Each point is reached from the start by the listed moves, each made once or not at all, plus a little noise. Say if it took an odd or an even number of moves. Then give how often each move was made.

Moves:
(1): .22 .31 .14 -.28
(2): -.36 .39 -.11 -.15
(3): -.12 -.05 .17 -.12
Start: .09 -.04 .11 -.09
Points:
.31 .27 .26 -.38 -> odd (1, 0, 0)
-.16 .61 .33 -.65 -> odd (1, 1, 1)
-.04 .68 .15 -.53 -> even (1, 1, 0)

Moves:
(1): .12 .24 -.04 .08 -.20 -.03 .00 -.20 .20 .08 .22
(2): -.23 .08 -.08 .11 .08 .18 -.03 .16 .09 .05 .15
(3): -.15 .08 .26 -.12 -.07 .13 -.06 .05 -.04 -.14 .11
(4): -.11 -.08 .02 .11 .02 .00 .22 -.30 -.26 .06 .24
(5): .08 -.11 -.06 -.10 .20 -.03 -.13 -.01 .07 -.04 .16
(6): .22 -.10 .15 .13 -.08 .17 .06 .11 .07 -.01 .06
(7): .14 .13 .35 -.43 .16 -.12 .71 .07 .10 .32 .24
(8): .07 .16 .26 .32 .09 -.33 .01 .16 .09 .01 .14
Start: .04 .02 .09 .18 .20 -.01 -.12 -.24 .09 -.06 .09
Points:
-.16 .56 .52 .52 .07 -.06 -.24 -.05 .46 -.06 .74 -> even (1, 1, 1, 0, 0, 0, 0, 1)
-.16 .20 .58 .53 .23 -.23 .04 -.32 -.11 -.09 .58 -> odd (0, 0, 1, 1, 0, 0, 0, 1)
.05 .44 .28 -.08 .21 .02 .51 -.21 .45 .37 .73 -> odd (1, 1, 0, 0, 0, 0, 1, 0)
.45 .02 .87 .26 .57 -.29 .76 -.17 .18 .27 .94 -> odd (0, 0, 0, 1, 1, 1, 1, 1)
.20 .05 .45 -.13 .59 .20 .49 .11 .40 .24 .73 -> even (0, 1, 0, 0, 1, 1, 1, 0)

Moves:
(1): .12 .15 .12 -.14 .03 .01 -.38 -.07 .28 .47 -.43 .09
(2): -.10 .06 .08 .15 .23 -.07 .06 -.02 -.15 .29 -.25 .00
(3): -.05 .06 .12 .06 .16 .02 .09 -.06 .03 -.19 .18 -.13
(4): .12 -.18 -.09 .17 .29 -.29 -.07 .12 -.02 .12 .05 -.22
(5): -.09 .03 .10 -.41 .01 -.14 -.28 .20 .02 .15 .10 .01
(6): .12 -.10 -.11 .13 .02 .23 -.18 .02 -.09 -.03 -.19 -.07
(7): .01 .04 .02 .15 .09 .12 .19 .19 .17 .16 -.08 .00
(8): -.21 -.18 .15 .18 -.20 -.09 .00 .03 -.16 .01 .30 -.05
(9): -.35 -.18 -.16 -.32 -.25 -.21 -.12 .04 .22 .07 .21 -.28
(10): .01 -.12 .02 .01 .21 .06 .05 -.12 -.05 .10 .11 .11
(11): .12 .04 -.21 .08 -.11 .18 -.01 -.03 -.10 -.19 .27 -.17
Start: .03 -.09 -.13 .10 .05 .06 .04 -.22 .14 .07 .07 -.27
Points:
.12 -.32 .05 .17 .29 -.13 -.66 .27 .34 .94 -.17 -.50 -> even (1, 0, 0, 1, 1, 1, 1, 1, 0, 0, 0)
-.35 -.49 -.29 .21 -.26 .09 .12 -.12 .21 .18 .87 -.66 -> odd (0, 0, 0, 0, 0, 0, 1, 1, 1, 1, 1)
-.19 -.26 -.18 -.61 .11 -.56 -.83 .08 .61 .89 .00 -.65 -> even (1, 0, 0, 1, 1, 0, 0, 0, 1, 0, 0)
.19 -.29 -.17 .66 .29 .01 -.52 -.18 -.07 .72 -.16 -.70 -> even (1, 1, 0, 1, 0, 1, 0, 1, 0, 0, 1)

Moves:
(1): -.06 -.08 .01 .09 -.20 .04 -.10 -.11 .06 -.22 .03 .03 .04 -.15 -.25 -.07
(2): .15 .42 .39 .12 -.26 .42 .02 .01 -.58 .31 .18 -.28 .21 -.02 .03 -.26
(3): .19 .08 .27 -.06 .10 .19 .02 .55 -.10 .12 -.18 -.18 .11 -.09 .42 -.24
(4): .00 -.13 -.02 .04 -.18 .04 -.09 .00 -.08 .10 .03 -.06 .07 .02 -.10 .13
(5): -.01 -.09 -.06 -.10 -.21 .20 .11 .06 .26 .21 .04 -.22 .06 -.46 .50 -.19
(6): -.34 .35 -.54 -.29 -.09 .28 .07 -.22 -.15 .06 -.28 -.11 .07 .29 -.37 .00
(7): .03 -.39 .08 -.01 .27 .17 .25 -.11 .28 -.32 -.09 -.25 -.16 -.01 .08 .03
(8): .09 .18 .03 .02 -.41 -.07 -.22 -.20 .14 -.18 .00 .03 -.07 .05 -.07 .48
(9): .44 .00 -.11 .00 -.48 .11 .01 .07 .11 .29 .22 .55 .29 .05 .20 -.01
(10): -.01 .08 .30 .53 .20 -.14 .12 .26 -.09 -.20 -.01 -.37 .12 .07 -.17 .19
(11): -.19 .07 .09 -.28 .01 .29 -.12 .03 .20 .16 -.25 .03 -.04 -.32 -.06 .07
(12): .24 -.13 -.17 -.02 -.13 -.25 .22 -.02 -.11 .06 .12 .07 -.06 .08 -.03
 -.09
(13): .34 -.05 -.04 .03 -.15 .37 -.39 -.04 .18 -.28 .32 -.30 .16 -.46 -.16 .01
(14): .24 .10 -.35 .02 .03 -.07 -.01 -.32 .08 .10 .17 -.05 .26 .07 -.24 -.51
Start: .01 .11 -.10 -.03 .23 -.14 .17 .13 .01 .17 -.13 .11 .07 -.10 .04 -.08
Points:
.34 .68 .86 .57 .28 .33 .34 .94 -.76 .41 -.15 -.70 .51 -.13 .32 -.40 -> odd (0, 1, 1, 0, 0, 0, 0, 0, 0, 1, 0, 0, 0, 0)
.89 .17 .13 .17 -.54 .35 .26 -.08 -.30 .16 .13 -.57 .46 -.14 -.12 -.60 -> even (1, 1, 1, 1, 0, 0, 1, 1, 0, 0, 0, 1, 0, 1)
.64 .83 .04 -.11 -.55 .80 -.55 -.38 .04 .29 .30 -.46 .58 -.77 -.46 -.28 -> odd (0, 1, 0, 0, 0, 0, 0, 1, 0, 0, 1, 0, 1, 1)

Moves:
(1): .04 -.01 -.04 .00 .10 .11 -.05 .06 .10 .12 .10 .02 .09 .05 .03 -.03 -.02
 .05 -.04 -.02 .02 .15 .09 -.06
(2): -.01 -.01 .03 -.05 -.03 .04 .04 .06 -.05 .05 .11 -.04 .06 .12 -.12 .06
 -.05 -.07 .00 .04 -.05 .04 -.08 -.03
(3): -.10 .09 -.06 -.15 -.03 -.19 .09 .04 .09 .07 .09 .15 .08 -.01 .04 -.09
 -.14 .12 -.01 .04 .07 .15 .13 -.06
(4): .03 -.04 -.11 .13 -.03 -.09 .14 .07 -.10 -.05 -.10 .01 .23 -.03 -.01
 -.20 -.12 .09 .09 -.07 .05 .02 -.01 .03
(5): -.02 .01 -.09 -.25 .00 .01 .13 -.22 .23 .04 -.09 .11 .01 -.21 .14 -.07
 -.19 .25 .02 -.01 .01 -.02 -.15 -.10
(6): -.03 -.06 .10 -.08 .05 -.01 -.03 .02 .01 .07 -.03 -.09 .22 -.04 .10 .03
 .02 .09 .06 .03 .12 .01 -.01 -.03
(7): -.05 .08 .14 .06 .10 -.03 .16 .10 .02 .00 .03 .08 -.08 .06 -.15 -.21
 -.06 -.01 .11 .03 .05 -.11 .02 .09
(8): -.07 .07 .09 .07 -.01 .01 -.01 -.13 -.02 -.07 -.09 .16 .01 .02 -.09 .13
 .10 -.07 -.14 -.04 .01 -.10 -.16 -.01
(9): -.06 .14 .00 -.14 .03 -.04 -.05 -.01 .00 .03 -.05 .19 -.08 .07 .05 .09
 -.13 -.01 .00 -.03 .12 -.02 -.05 -.10
(10): .01 -.11 .04 .11 -.01 -.08 -.02 .27 .09 -.08 .10 -.15 -.14 .19 -.10 -.21
 .21 -.33 .15 .14 -.14 .03 -.10 .08
(11): -.09 -.01 -.07 .12 -.12 -.03 -.02 -.07 -.15 .20 .02 .08 .04 -.05 -.01
 -.13 -.01 .00 .00 -.08 -.13 -.09 .09 .06
(12): .00 -.01 .07 .05 .07 -.06 .13 -.12 -.03 -.02 -.13 -.05 .03 -.01 .00 .07
 .04 -.03 .04 -.14 .00 .00 -.07 -.03
(13): -.14 .01 .04 -.08 .05 .10 .02 .13 -.05 .02 .11 .02 .12 .01 .08 .00 .05
 -.09 .17 .05 .02 .09 -.04 .13
(14): .02 .05 .00 .11 -.16 .12 .06 -.05 -.07 .07 -.10 -.05 .10 -.15 -.11 -.19
 -.03 .11 .12 -.04 .13 .06 .18 -.07
(15): .01 -.06 -.09 .14 -.08 -.06 -.04 -.10 .20 .02 -.24 -.11 .20 .08 .11 .02
 -.02 .14 .11 .02 .06 .02 .18 .09
(16): -.23 .04 .00 .14 .06 .03 .08 -.11 .09 -.07 -.25 .00 -.01 -.07 -.04 -.03
 .05 .10 -.05 -.11 .07 -.14 .05 -.01
(17): .00 .12 .12 -.25 .05 .01 -.17 -.05 .19 -.08 .13 -.14 .24 -.03 .11 .09
 -.15 .04 .04 .03 .11 .07 .00 -.07
(18): -.03 -.02 -.03 -.04 .09 -.06 .04 -.10 -.05 -.04 -.08 .15 -.03 .10 -.10
 -.11 .00 -.03 -.02 .00 .01 -.04 .01 .00
(19): .12 -.06 .07 .03 -.04 .10 .19 -.08 .01 -.07 .01 -.19 .05 .04 .09 .03 .14
 -.08 -.01 .03 -.06 -.12 .07 -.03
(20): .00 .04 -.04 -.10 .05 -.03 .06 .17 .09 .12 .02 -.01 .07 -.05 -.09 -.03
 .05 -.07 .11 -.04 -.08 -.01 .15 .11
(21): -.02 -.07 .11 .18 .01 .17 .16 .08 -.16 .03 -.15 .05 -.14 -.12 .06 -.08
 .03 .06 .04 .01 -.26 -.14 .06 .01
(22): -.01 .27 -.05 -.02 .10 .03 .06 .06 -.01 .16 .07 .04 -.03 -.01 -.08 -.02
 .00 -.04 -.05 .11 -.01 -.02 -.03 -.02
(23): -.08 -.16 -.01 .17 .00 -.01 .09 -.07 -.02 -.04 -.13 .01 .04 -.11 -.11
 -.01 -.08 -.12 .04 .08 .17 -.06 .02 .15
(24): .08 -.05 .16 -.12 -.05 .05 -.01 -.08 -.09 .09 -.16 -.20 .07 .02 .14 .11
 .05 -.04 -.14 -.11 -.15 .09 -.08 .15
Start: .04 .00 .14 .00 -.02 -.14 -.15 -.03 -.17 -.03 -.17 -.04 -.03 -.03 .14
 .20 .01 -.14 .04 .01 .07 -.05 .07 .10
Points:
-.63 .04 .54 .00 .03 -.17 .50 -.44 .20 .02 -.94 .18 .35 -.04 .38 -.27
 -.13 -.18 .36 .07 .03 -.47 .14 .47 -> even (0, 0, 1, 0, 1, 0, 1, 1, 1, 1, 1, 0, 1, 0, 1, 1, 1, 1, 1, 0, 1, 0, 1, 1)
-.54 .02 .24 .16 -.16 -.44 .02 -.01 -.10 .19 -.75 .01 .72 .15 .41 -.10
 .07 -.09 .29 -.14 .16 .01 .07 .42 -> odd (0, 0, 1, 1, 0, 1, 0, 1, 1, 1, 1, 0, 1, 0, 1, 1, 0, 0, 0, 0, 0, 0, 0, 1)
-.06 .32 .07 -.53 .10 -.49 .46 .21 .06 .35 -.28 .02 .25 .06 .11 -.10
 -.26 -.26 .23 -.07 -.10 .20 -.22 .13 -> even (0, 1, 1, 1, 1, 0, 0, 0, 1, 1, 0, 1, 0, 0, 0, 0, 0, 0, 0, 1, 0, 1, 0, 1)
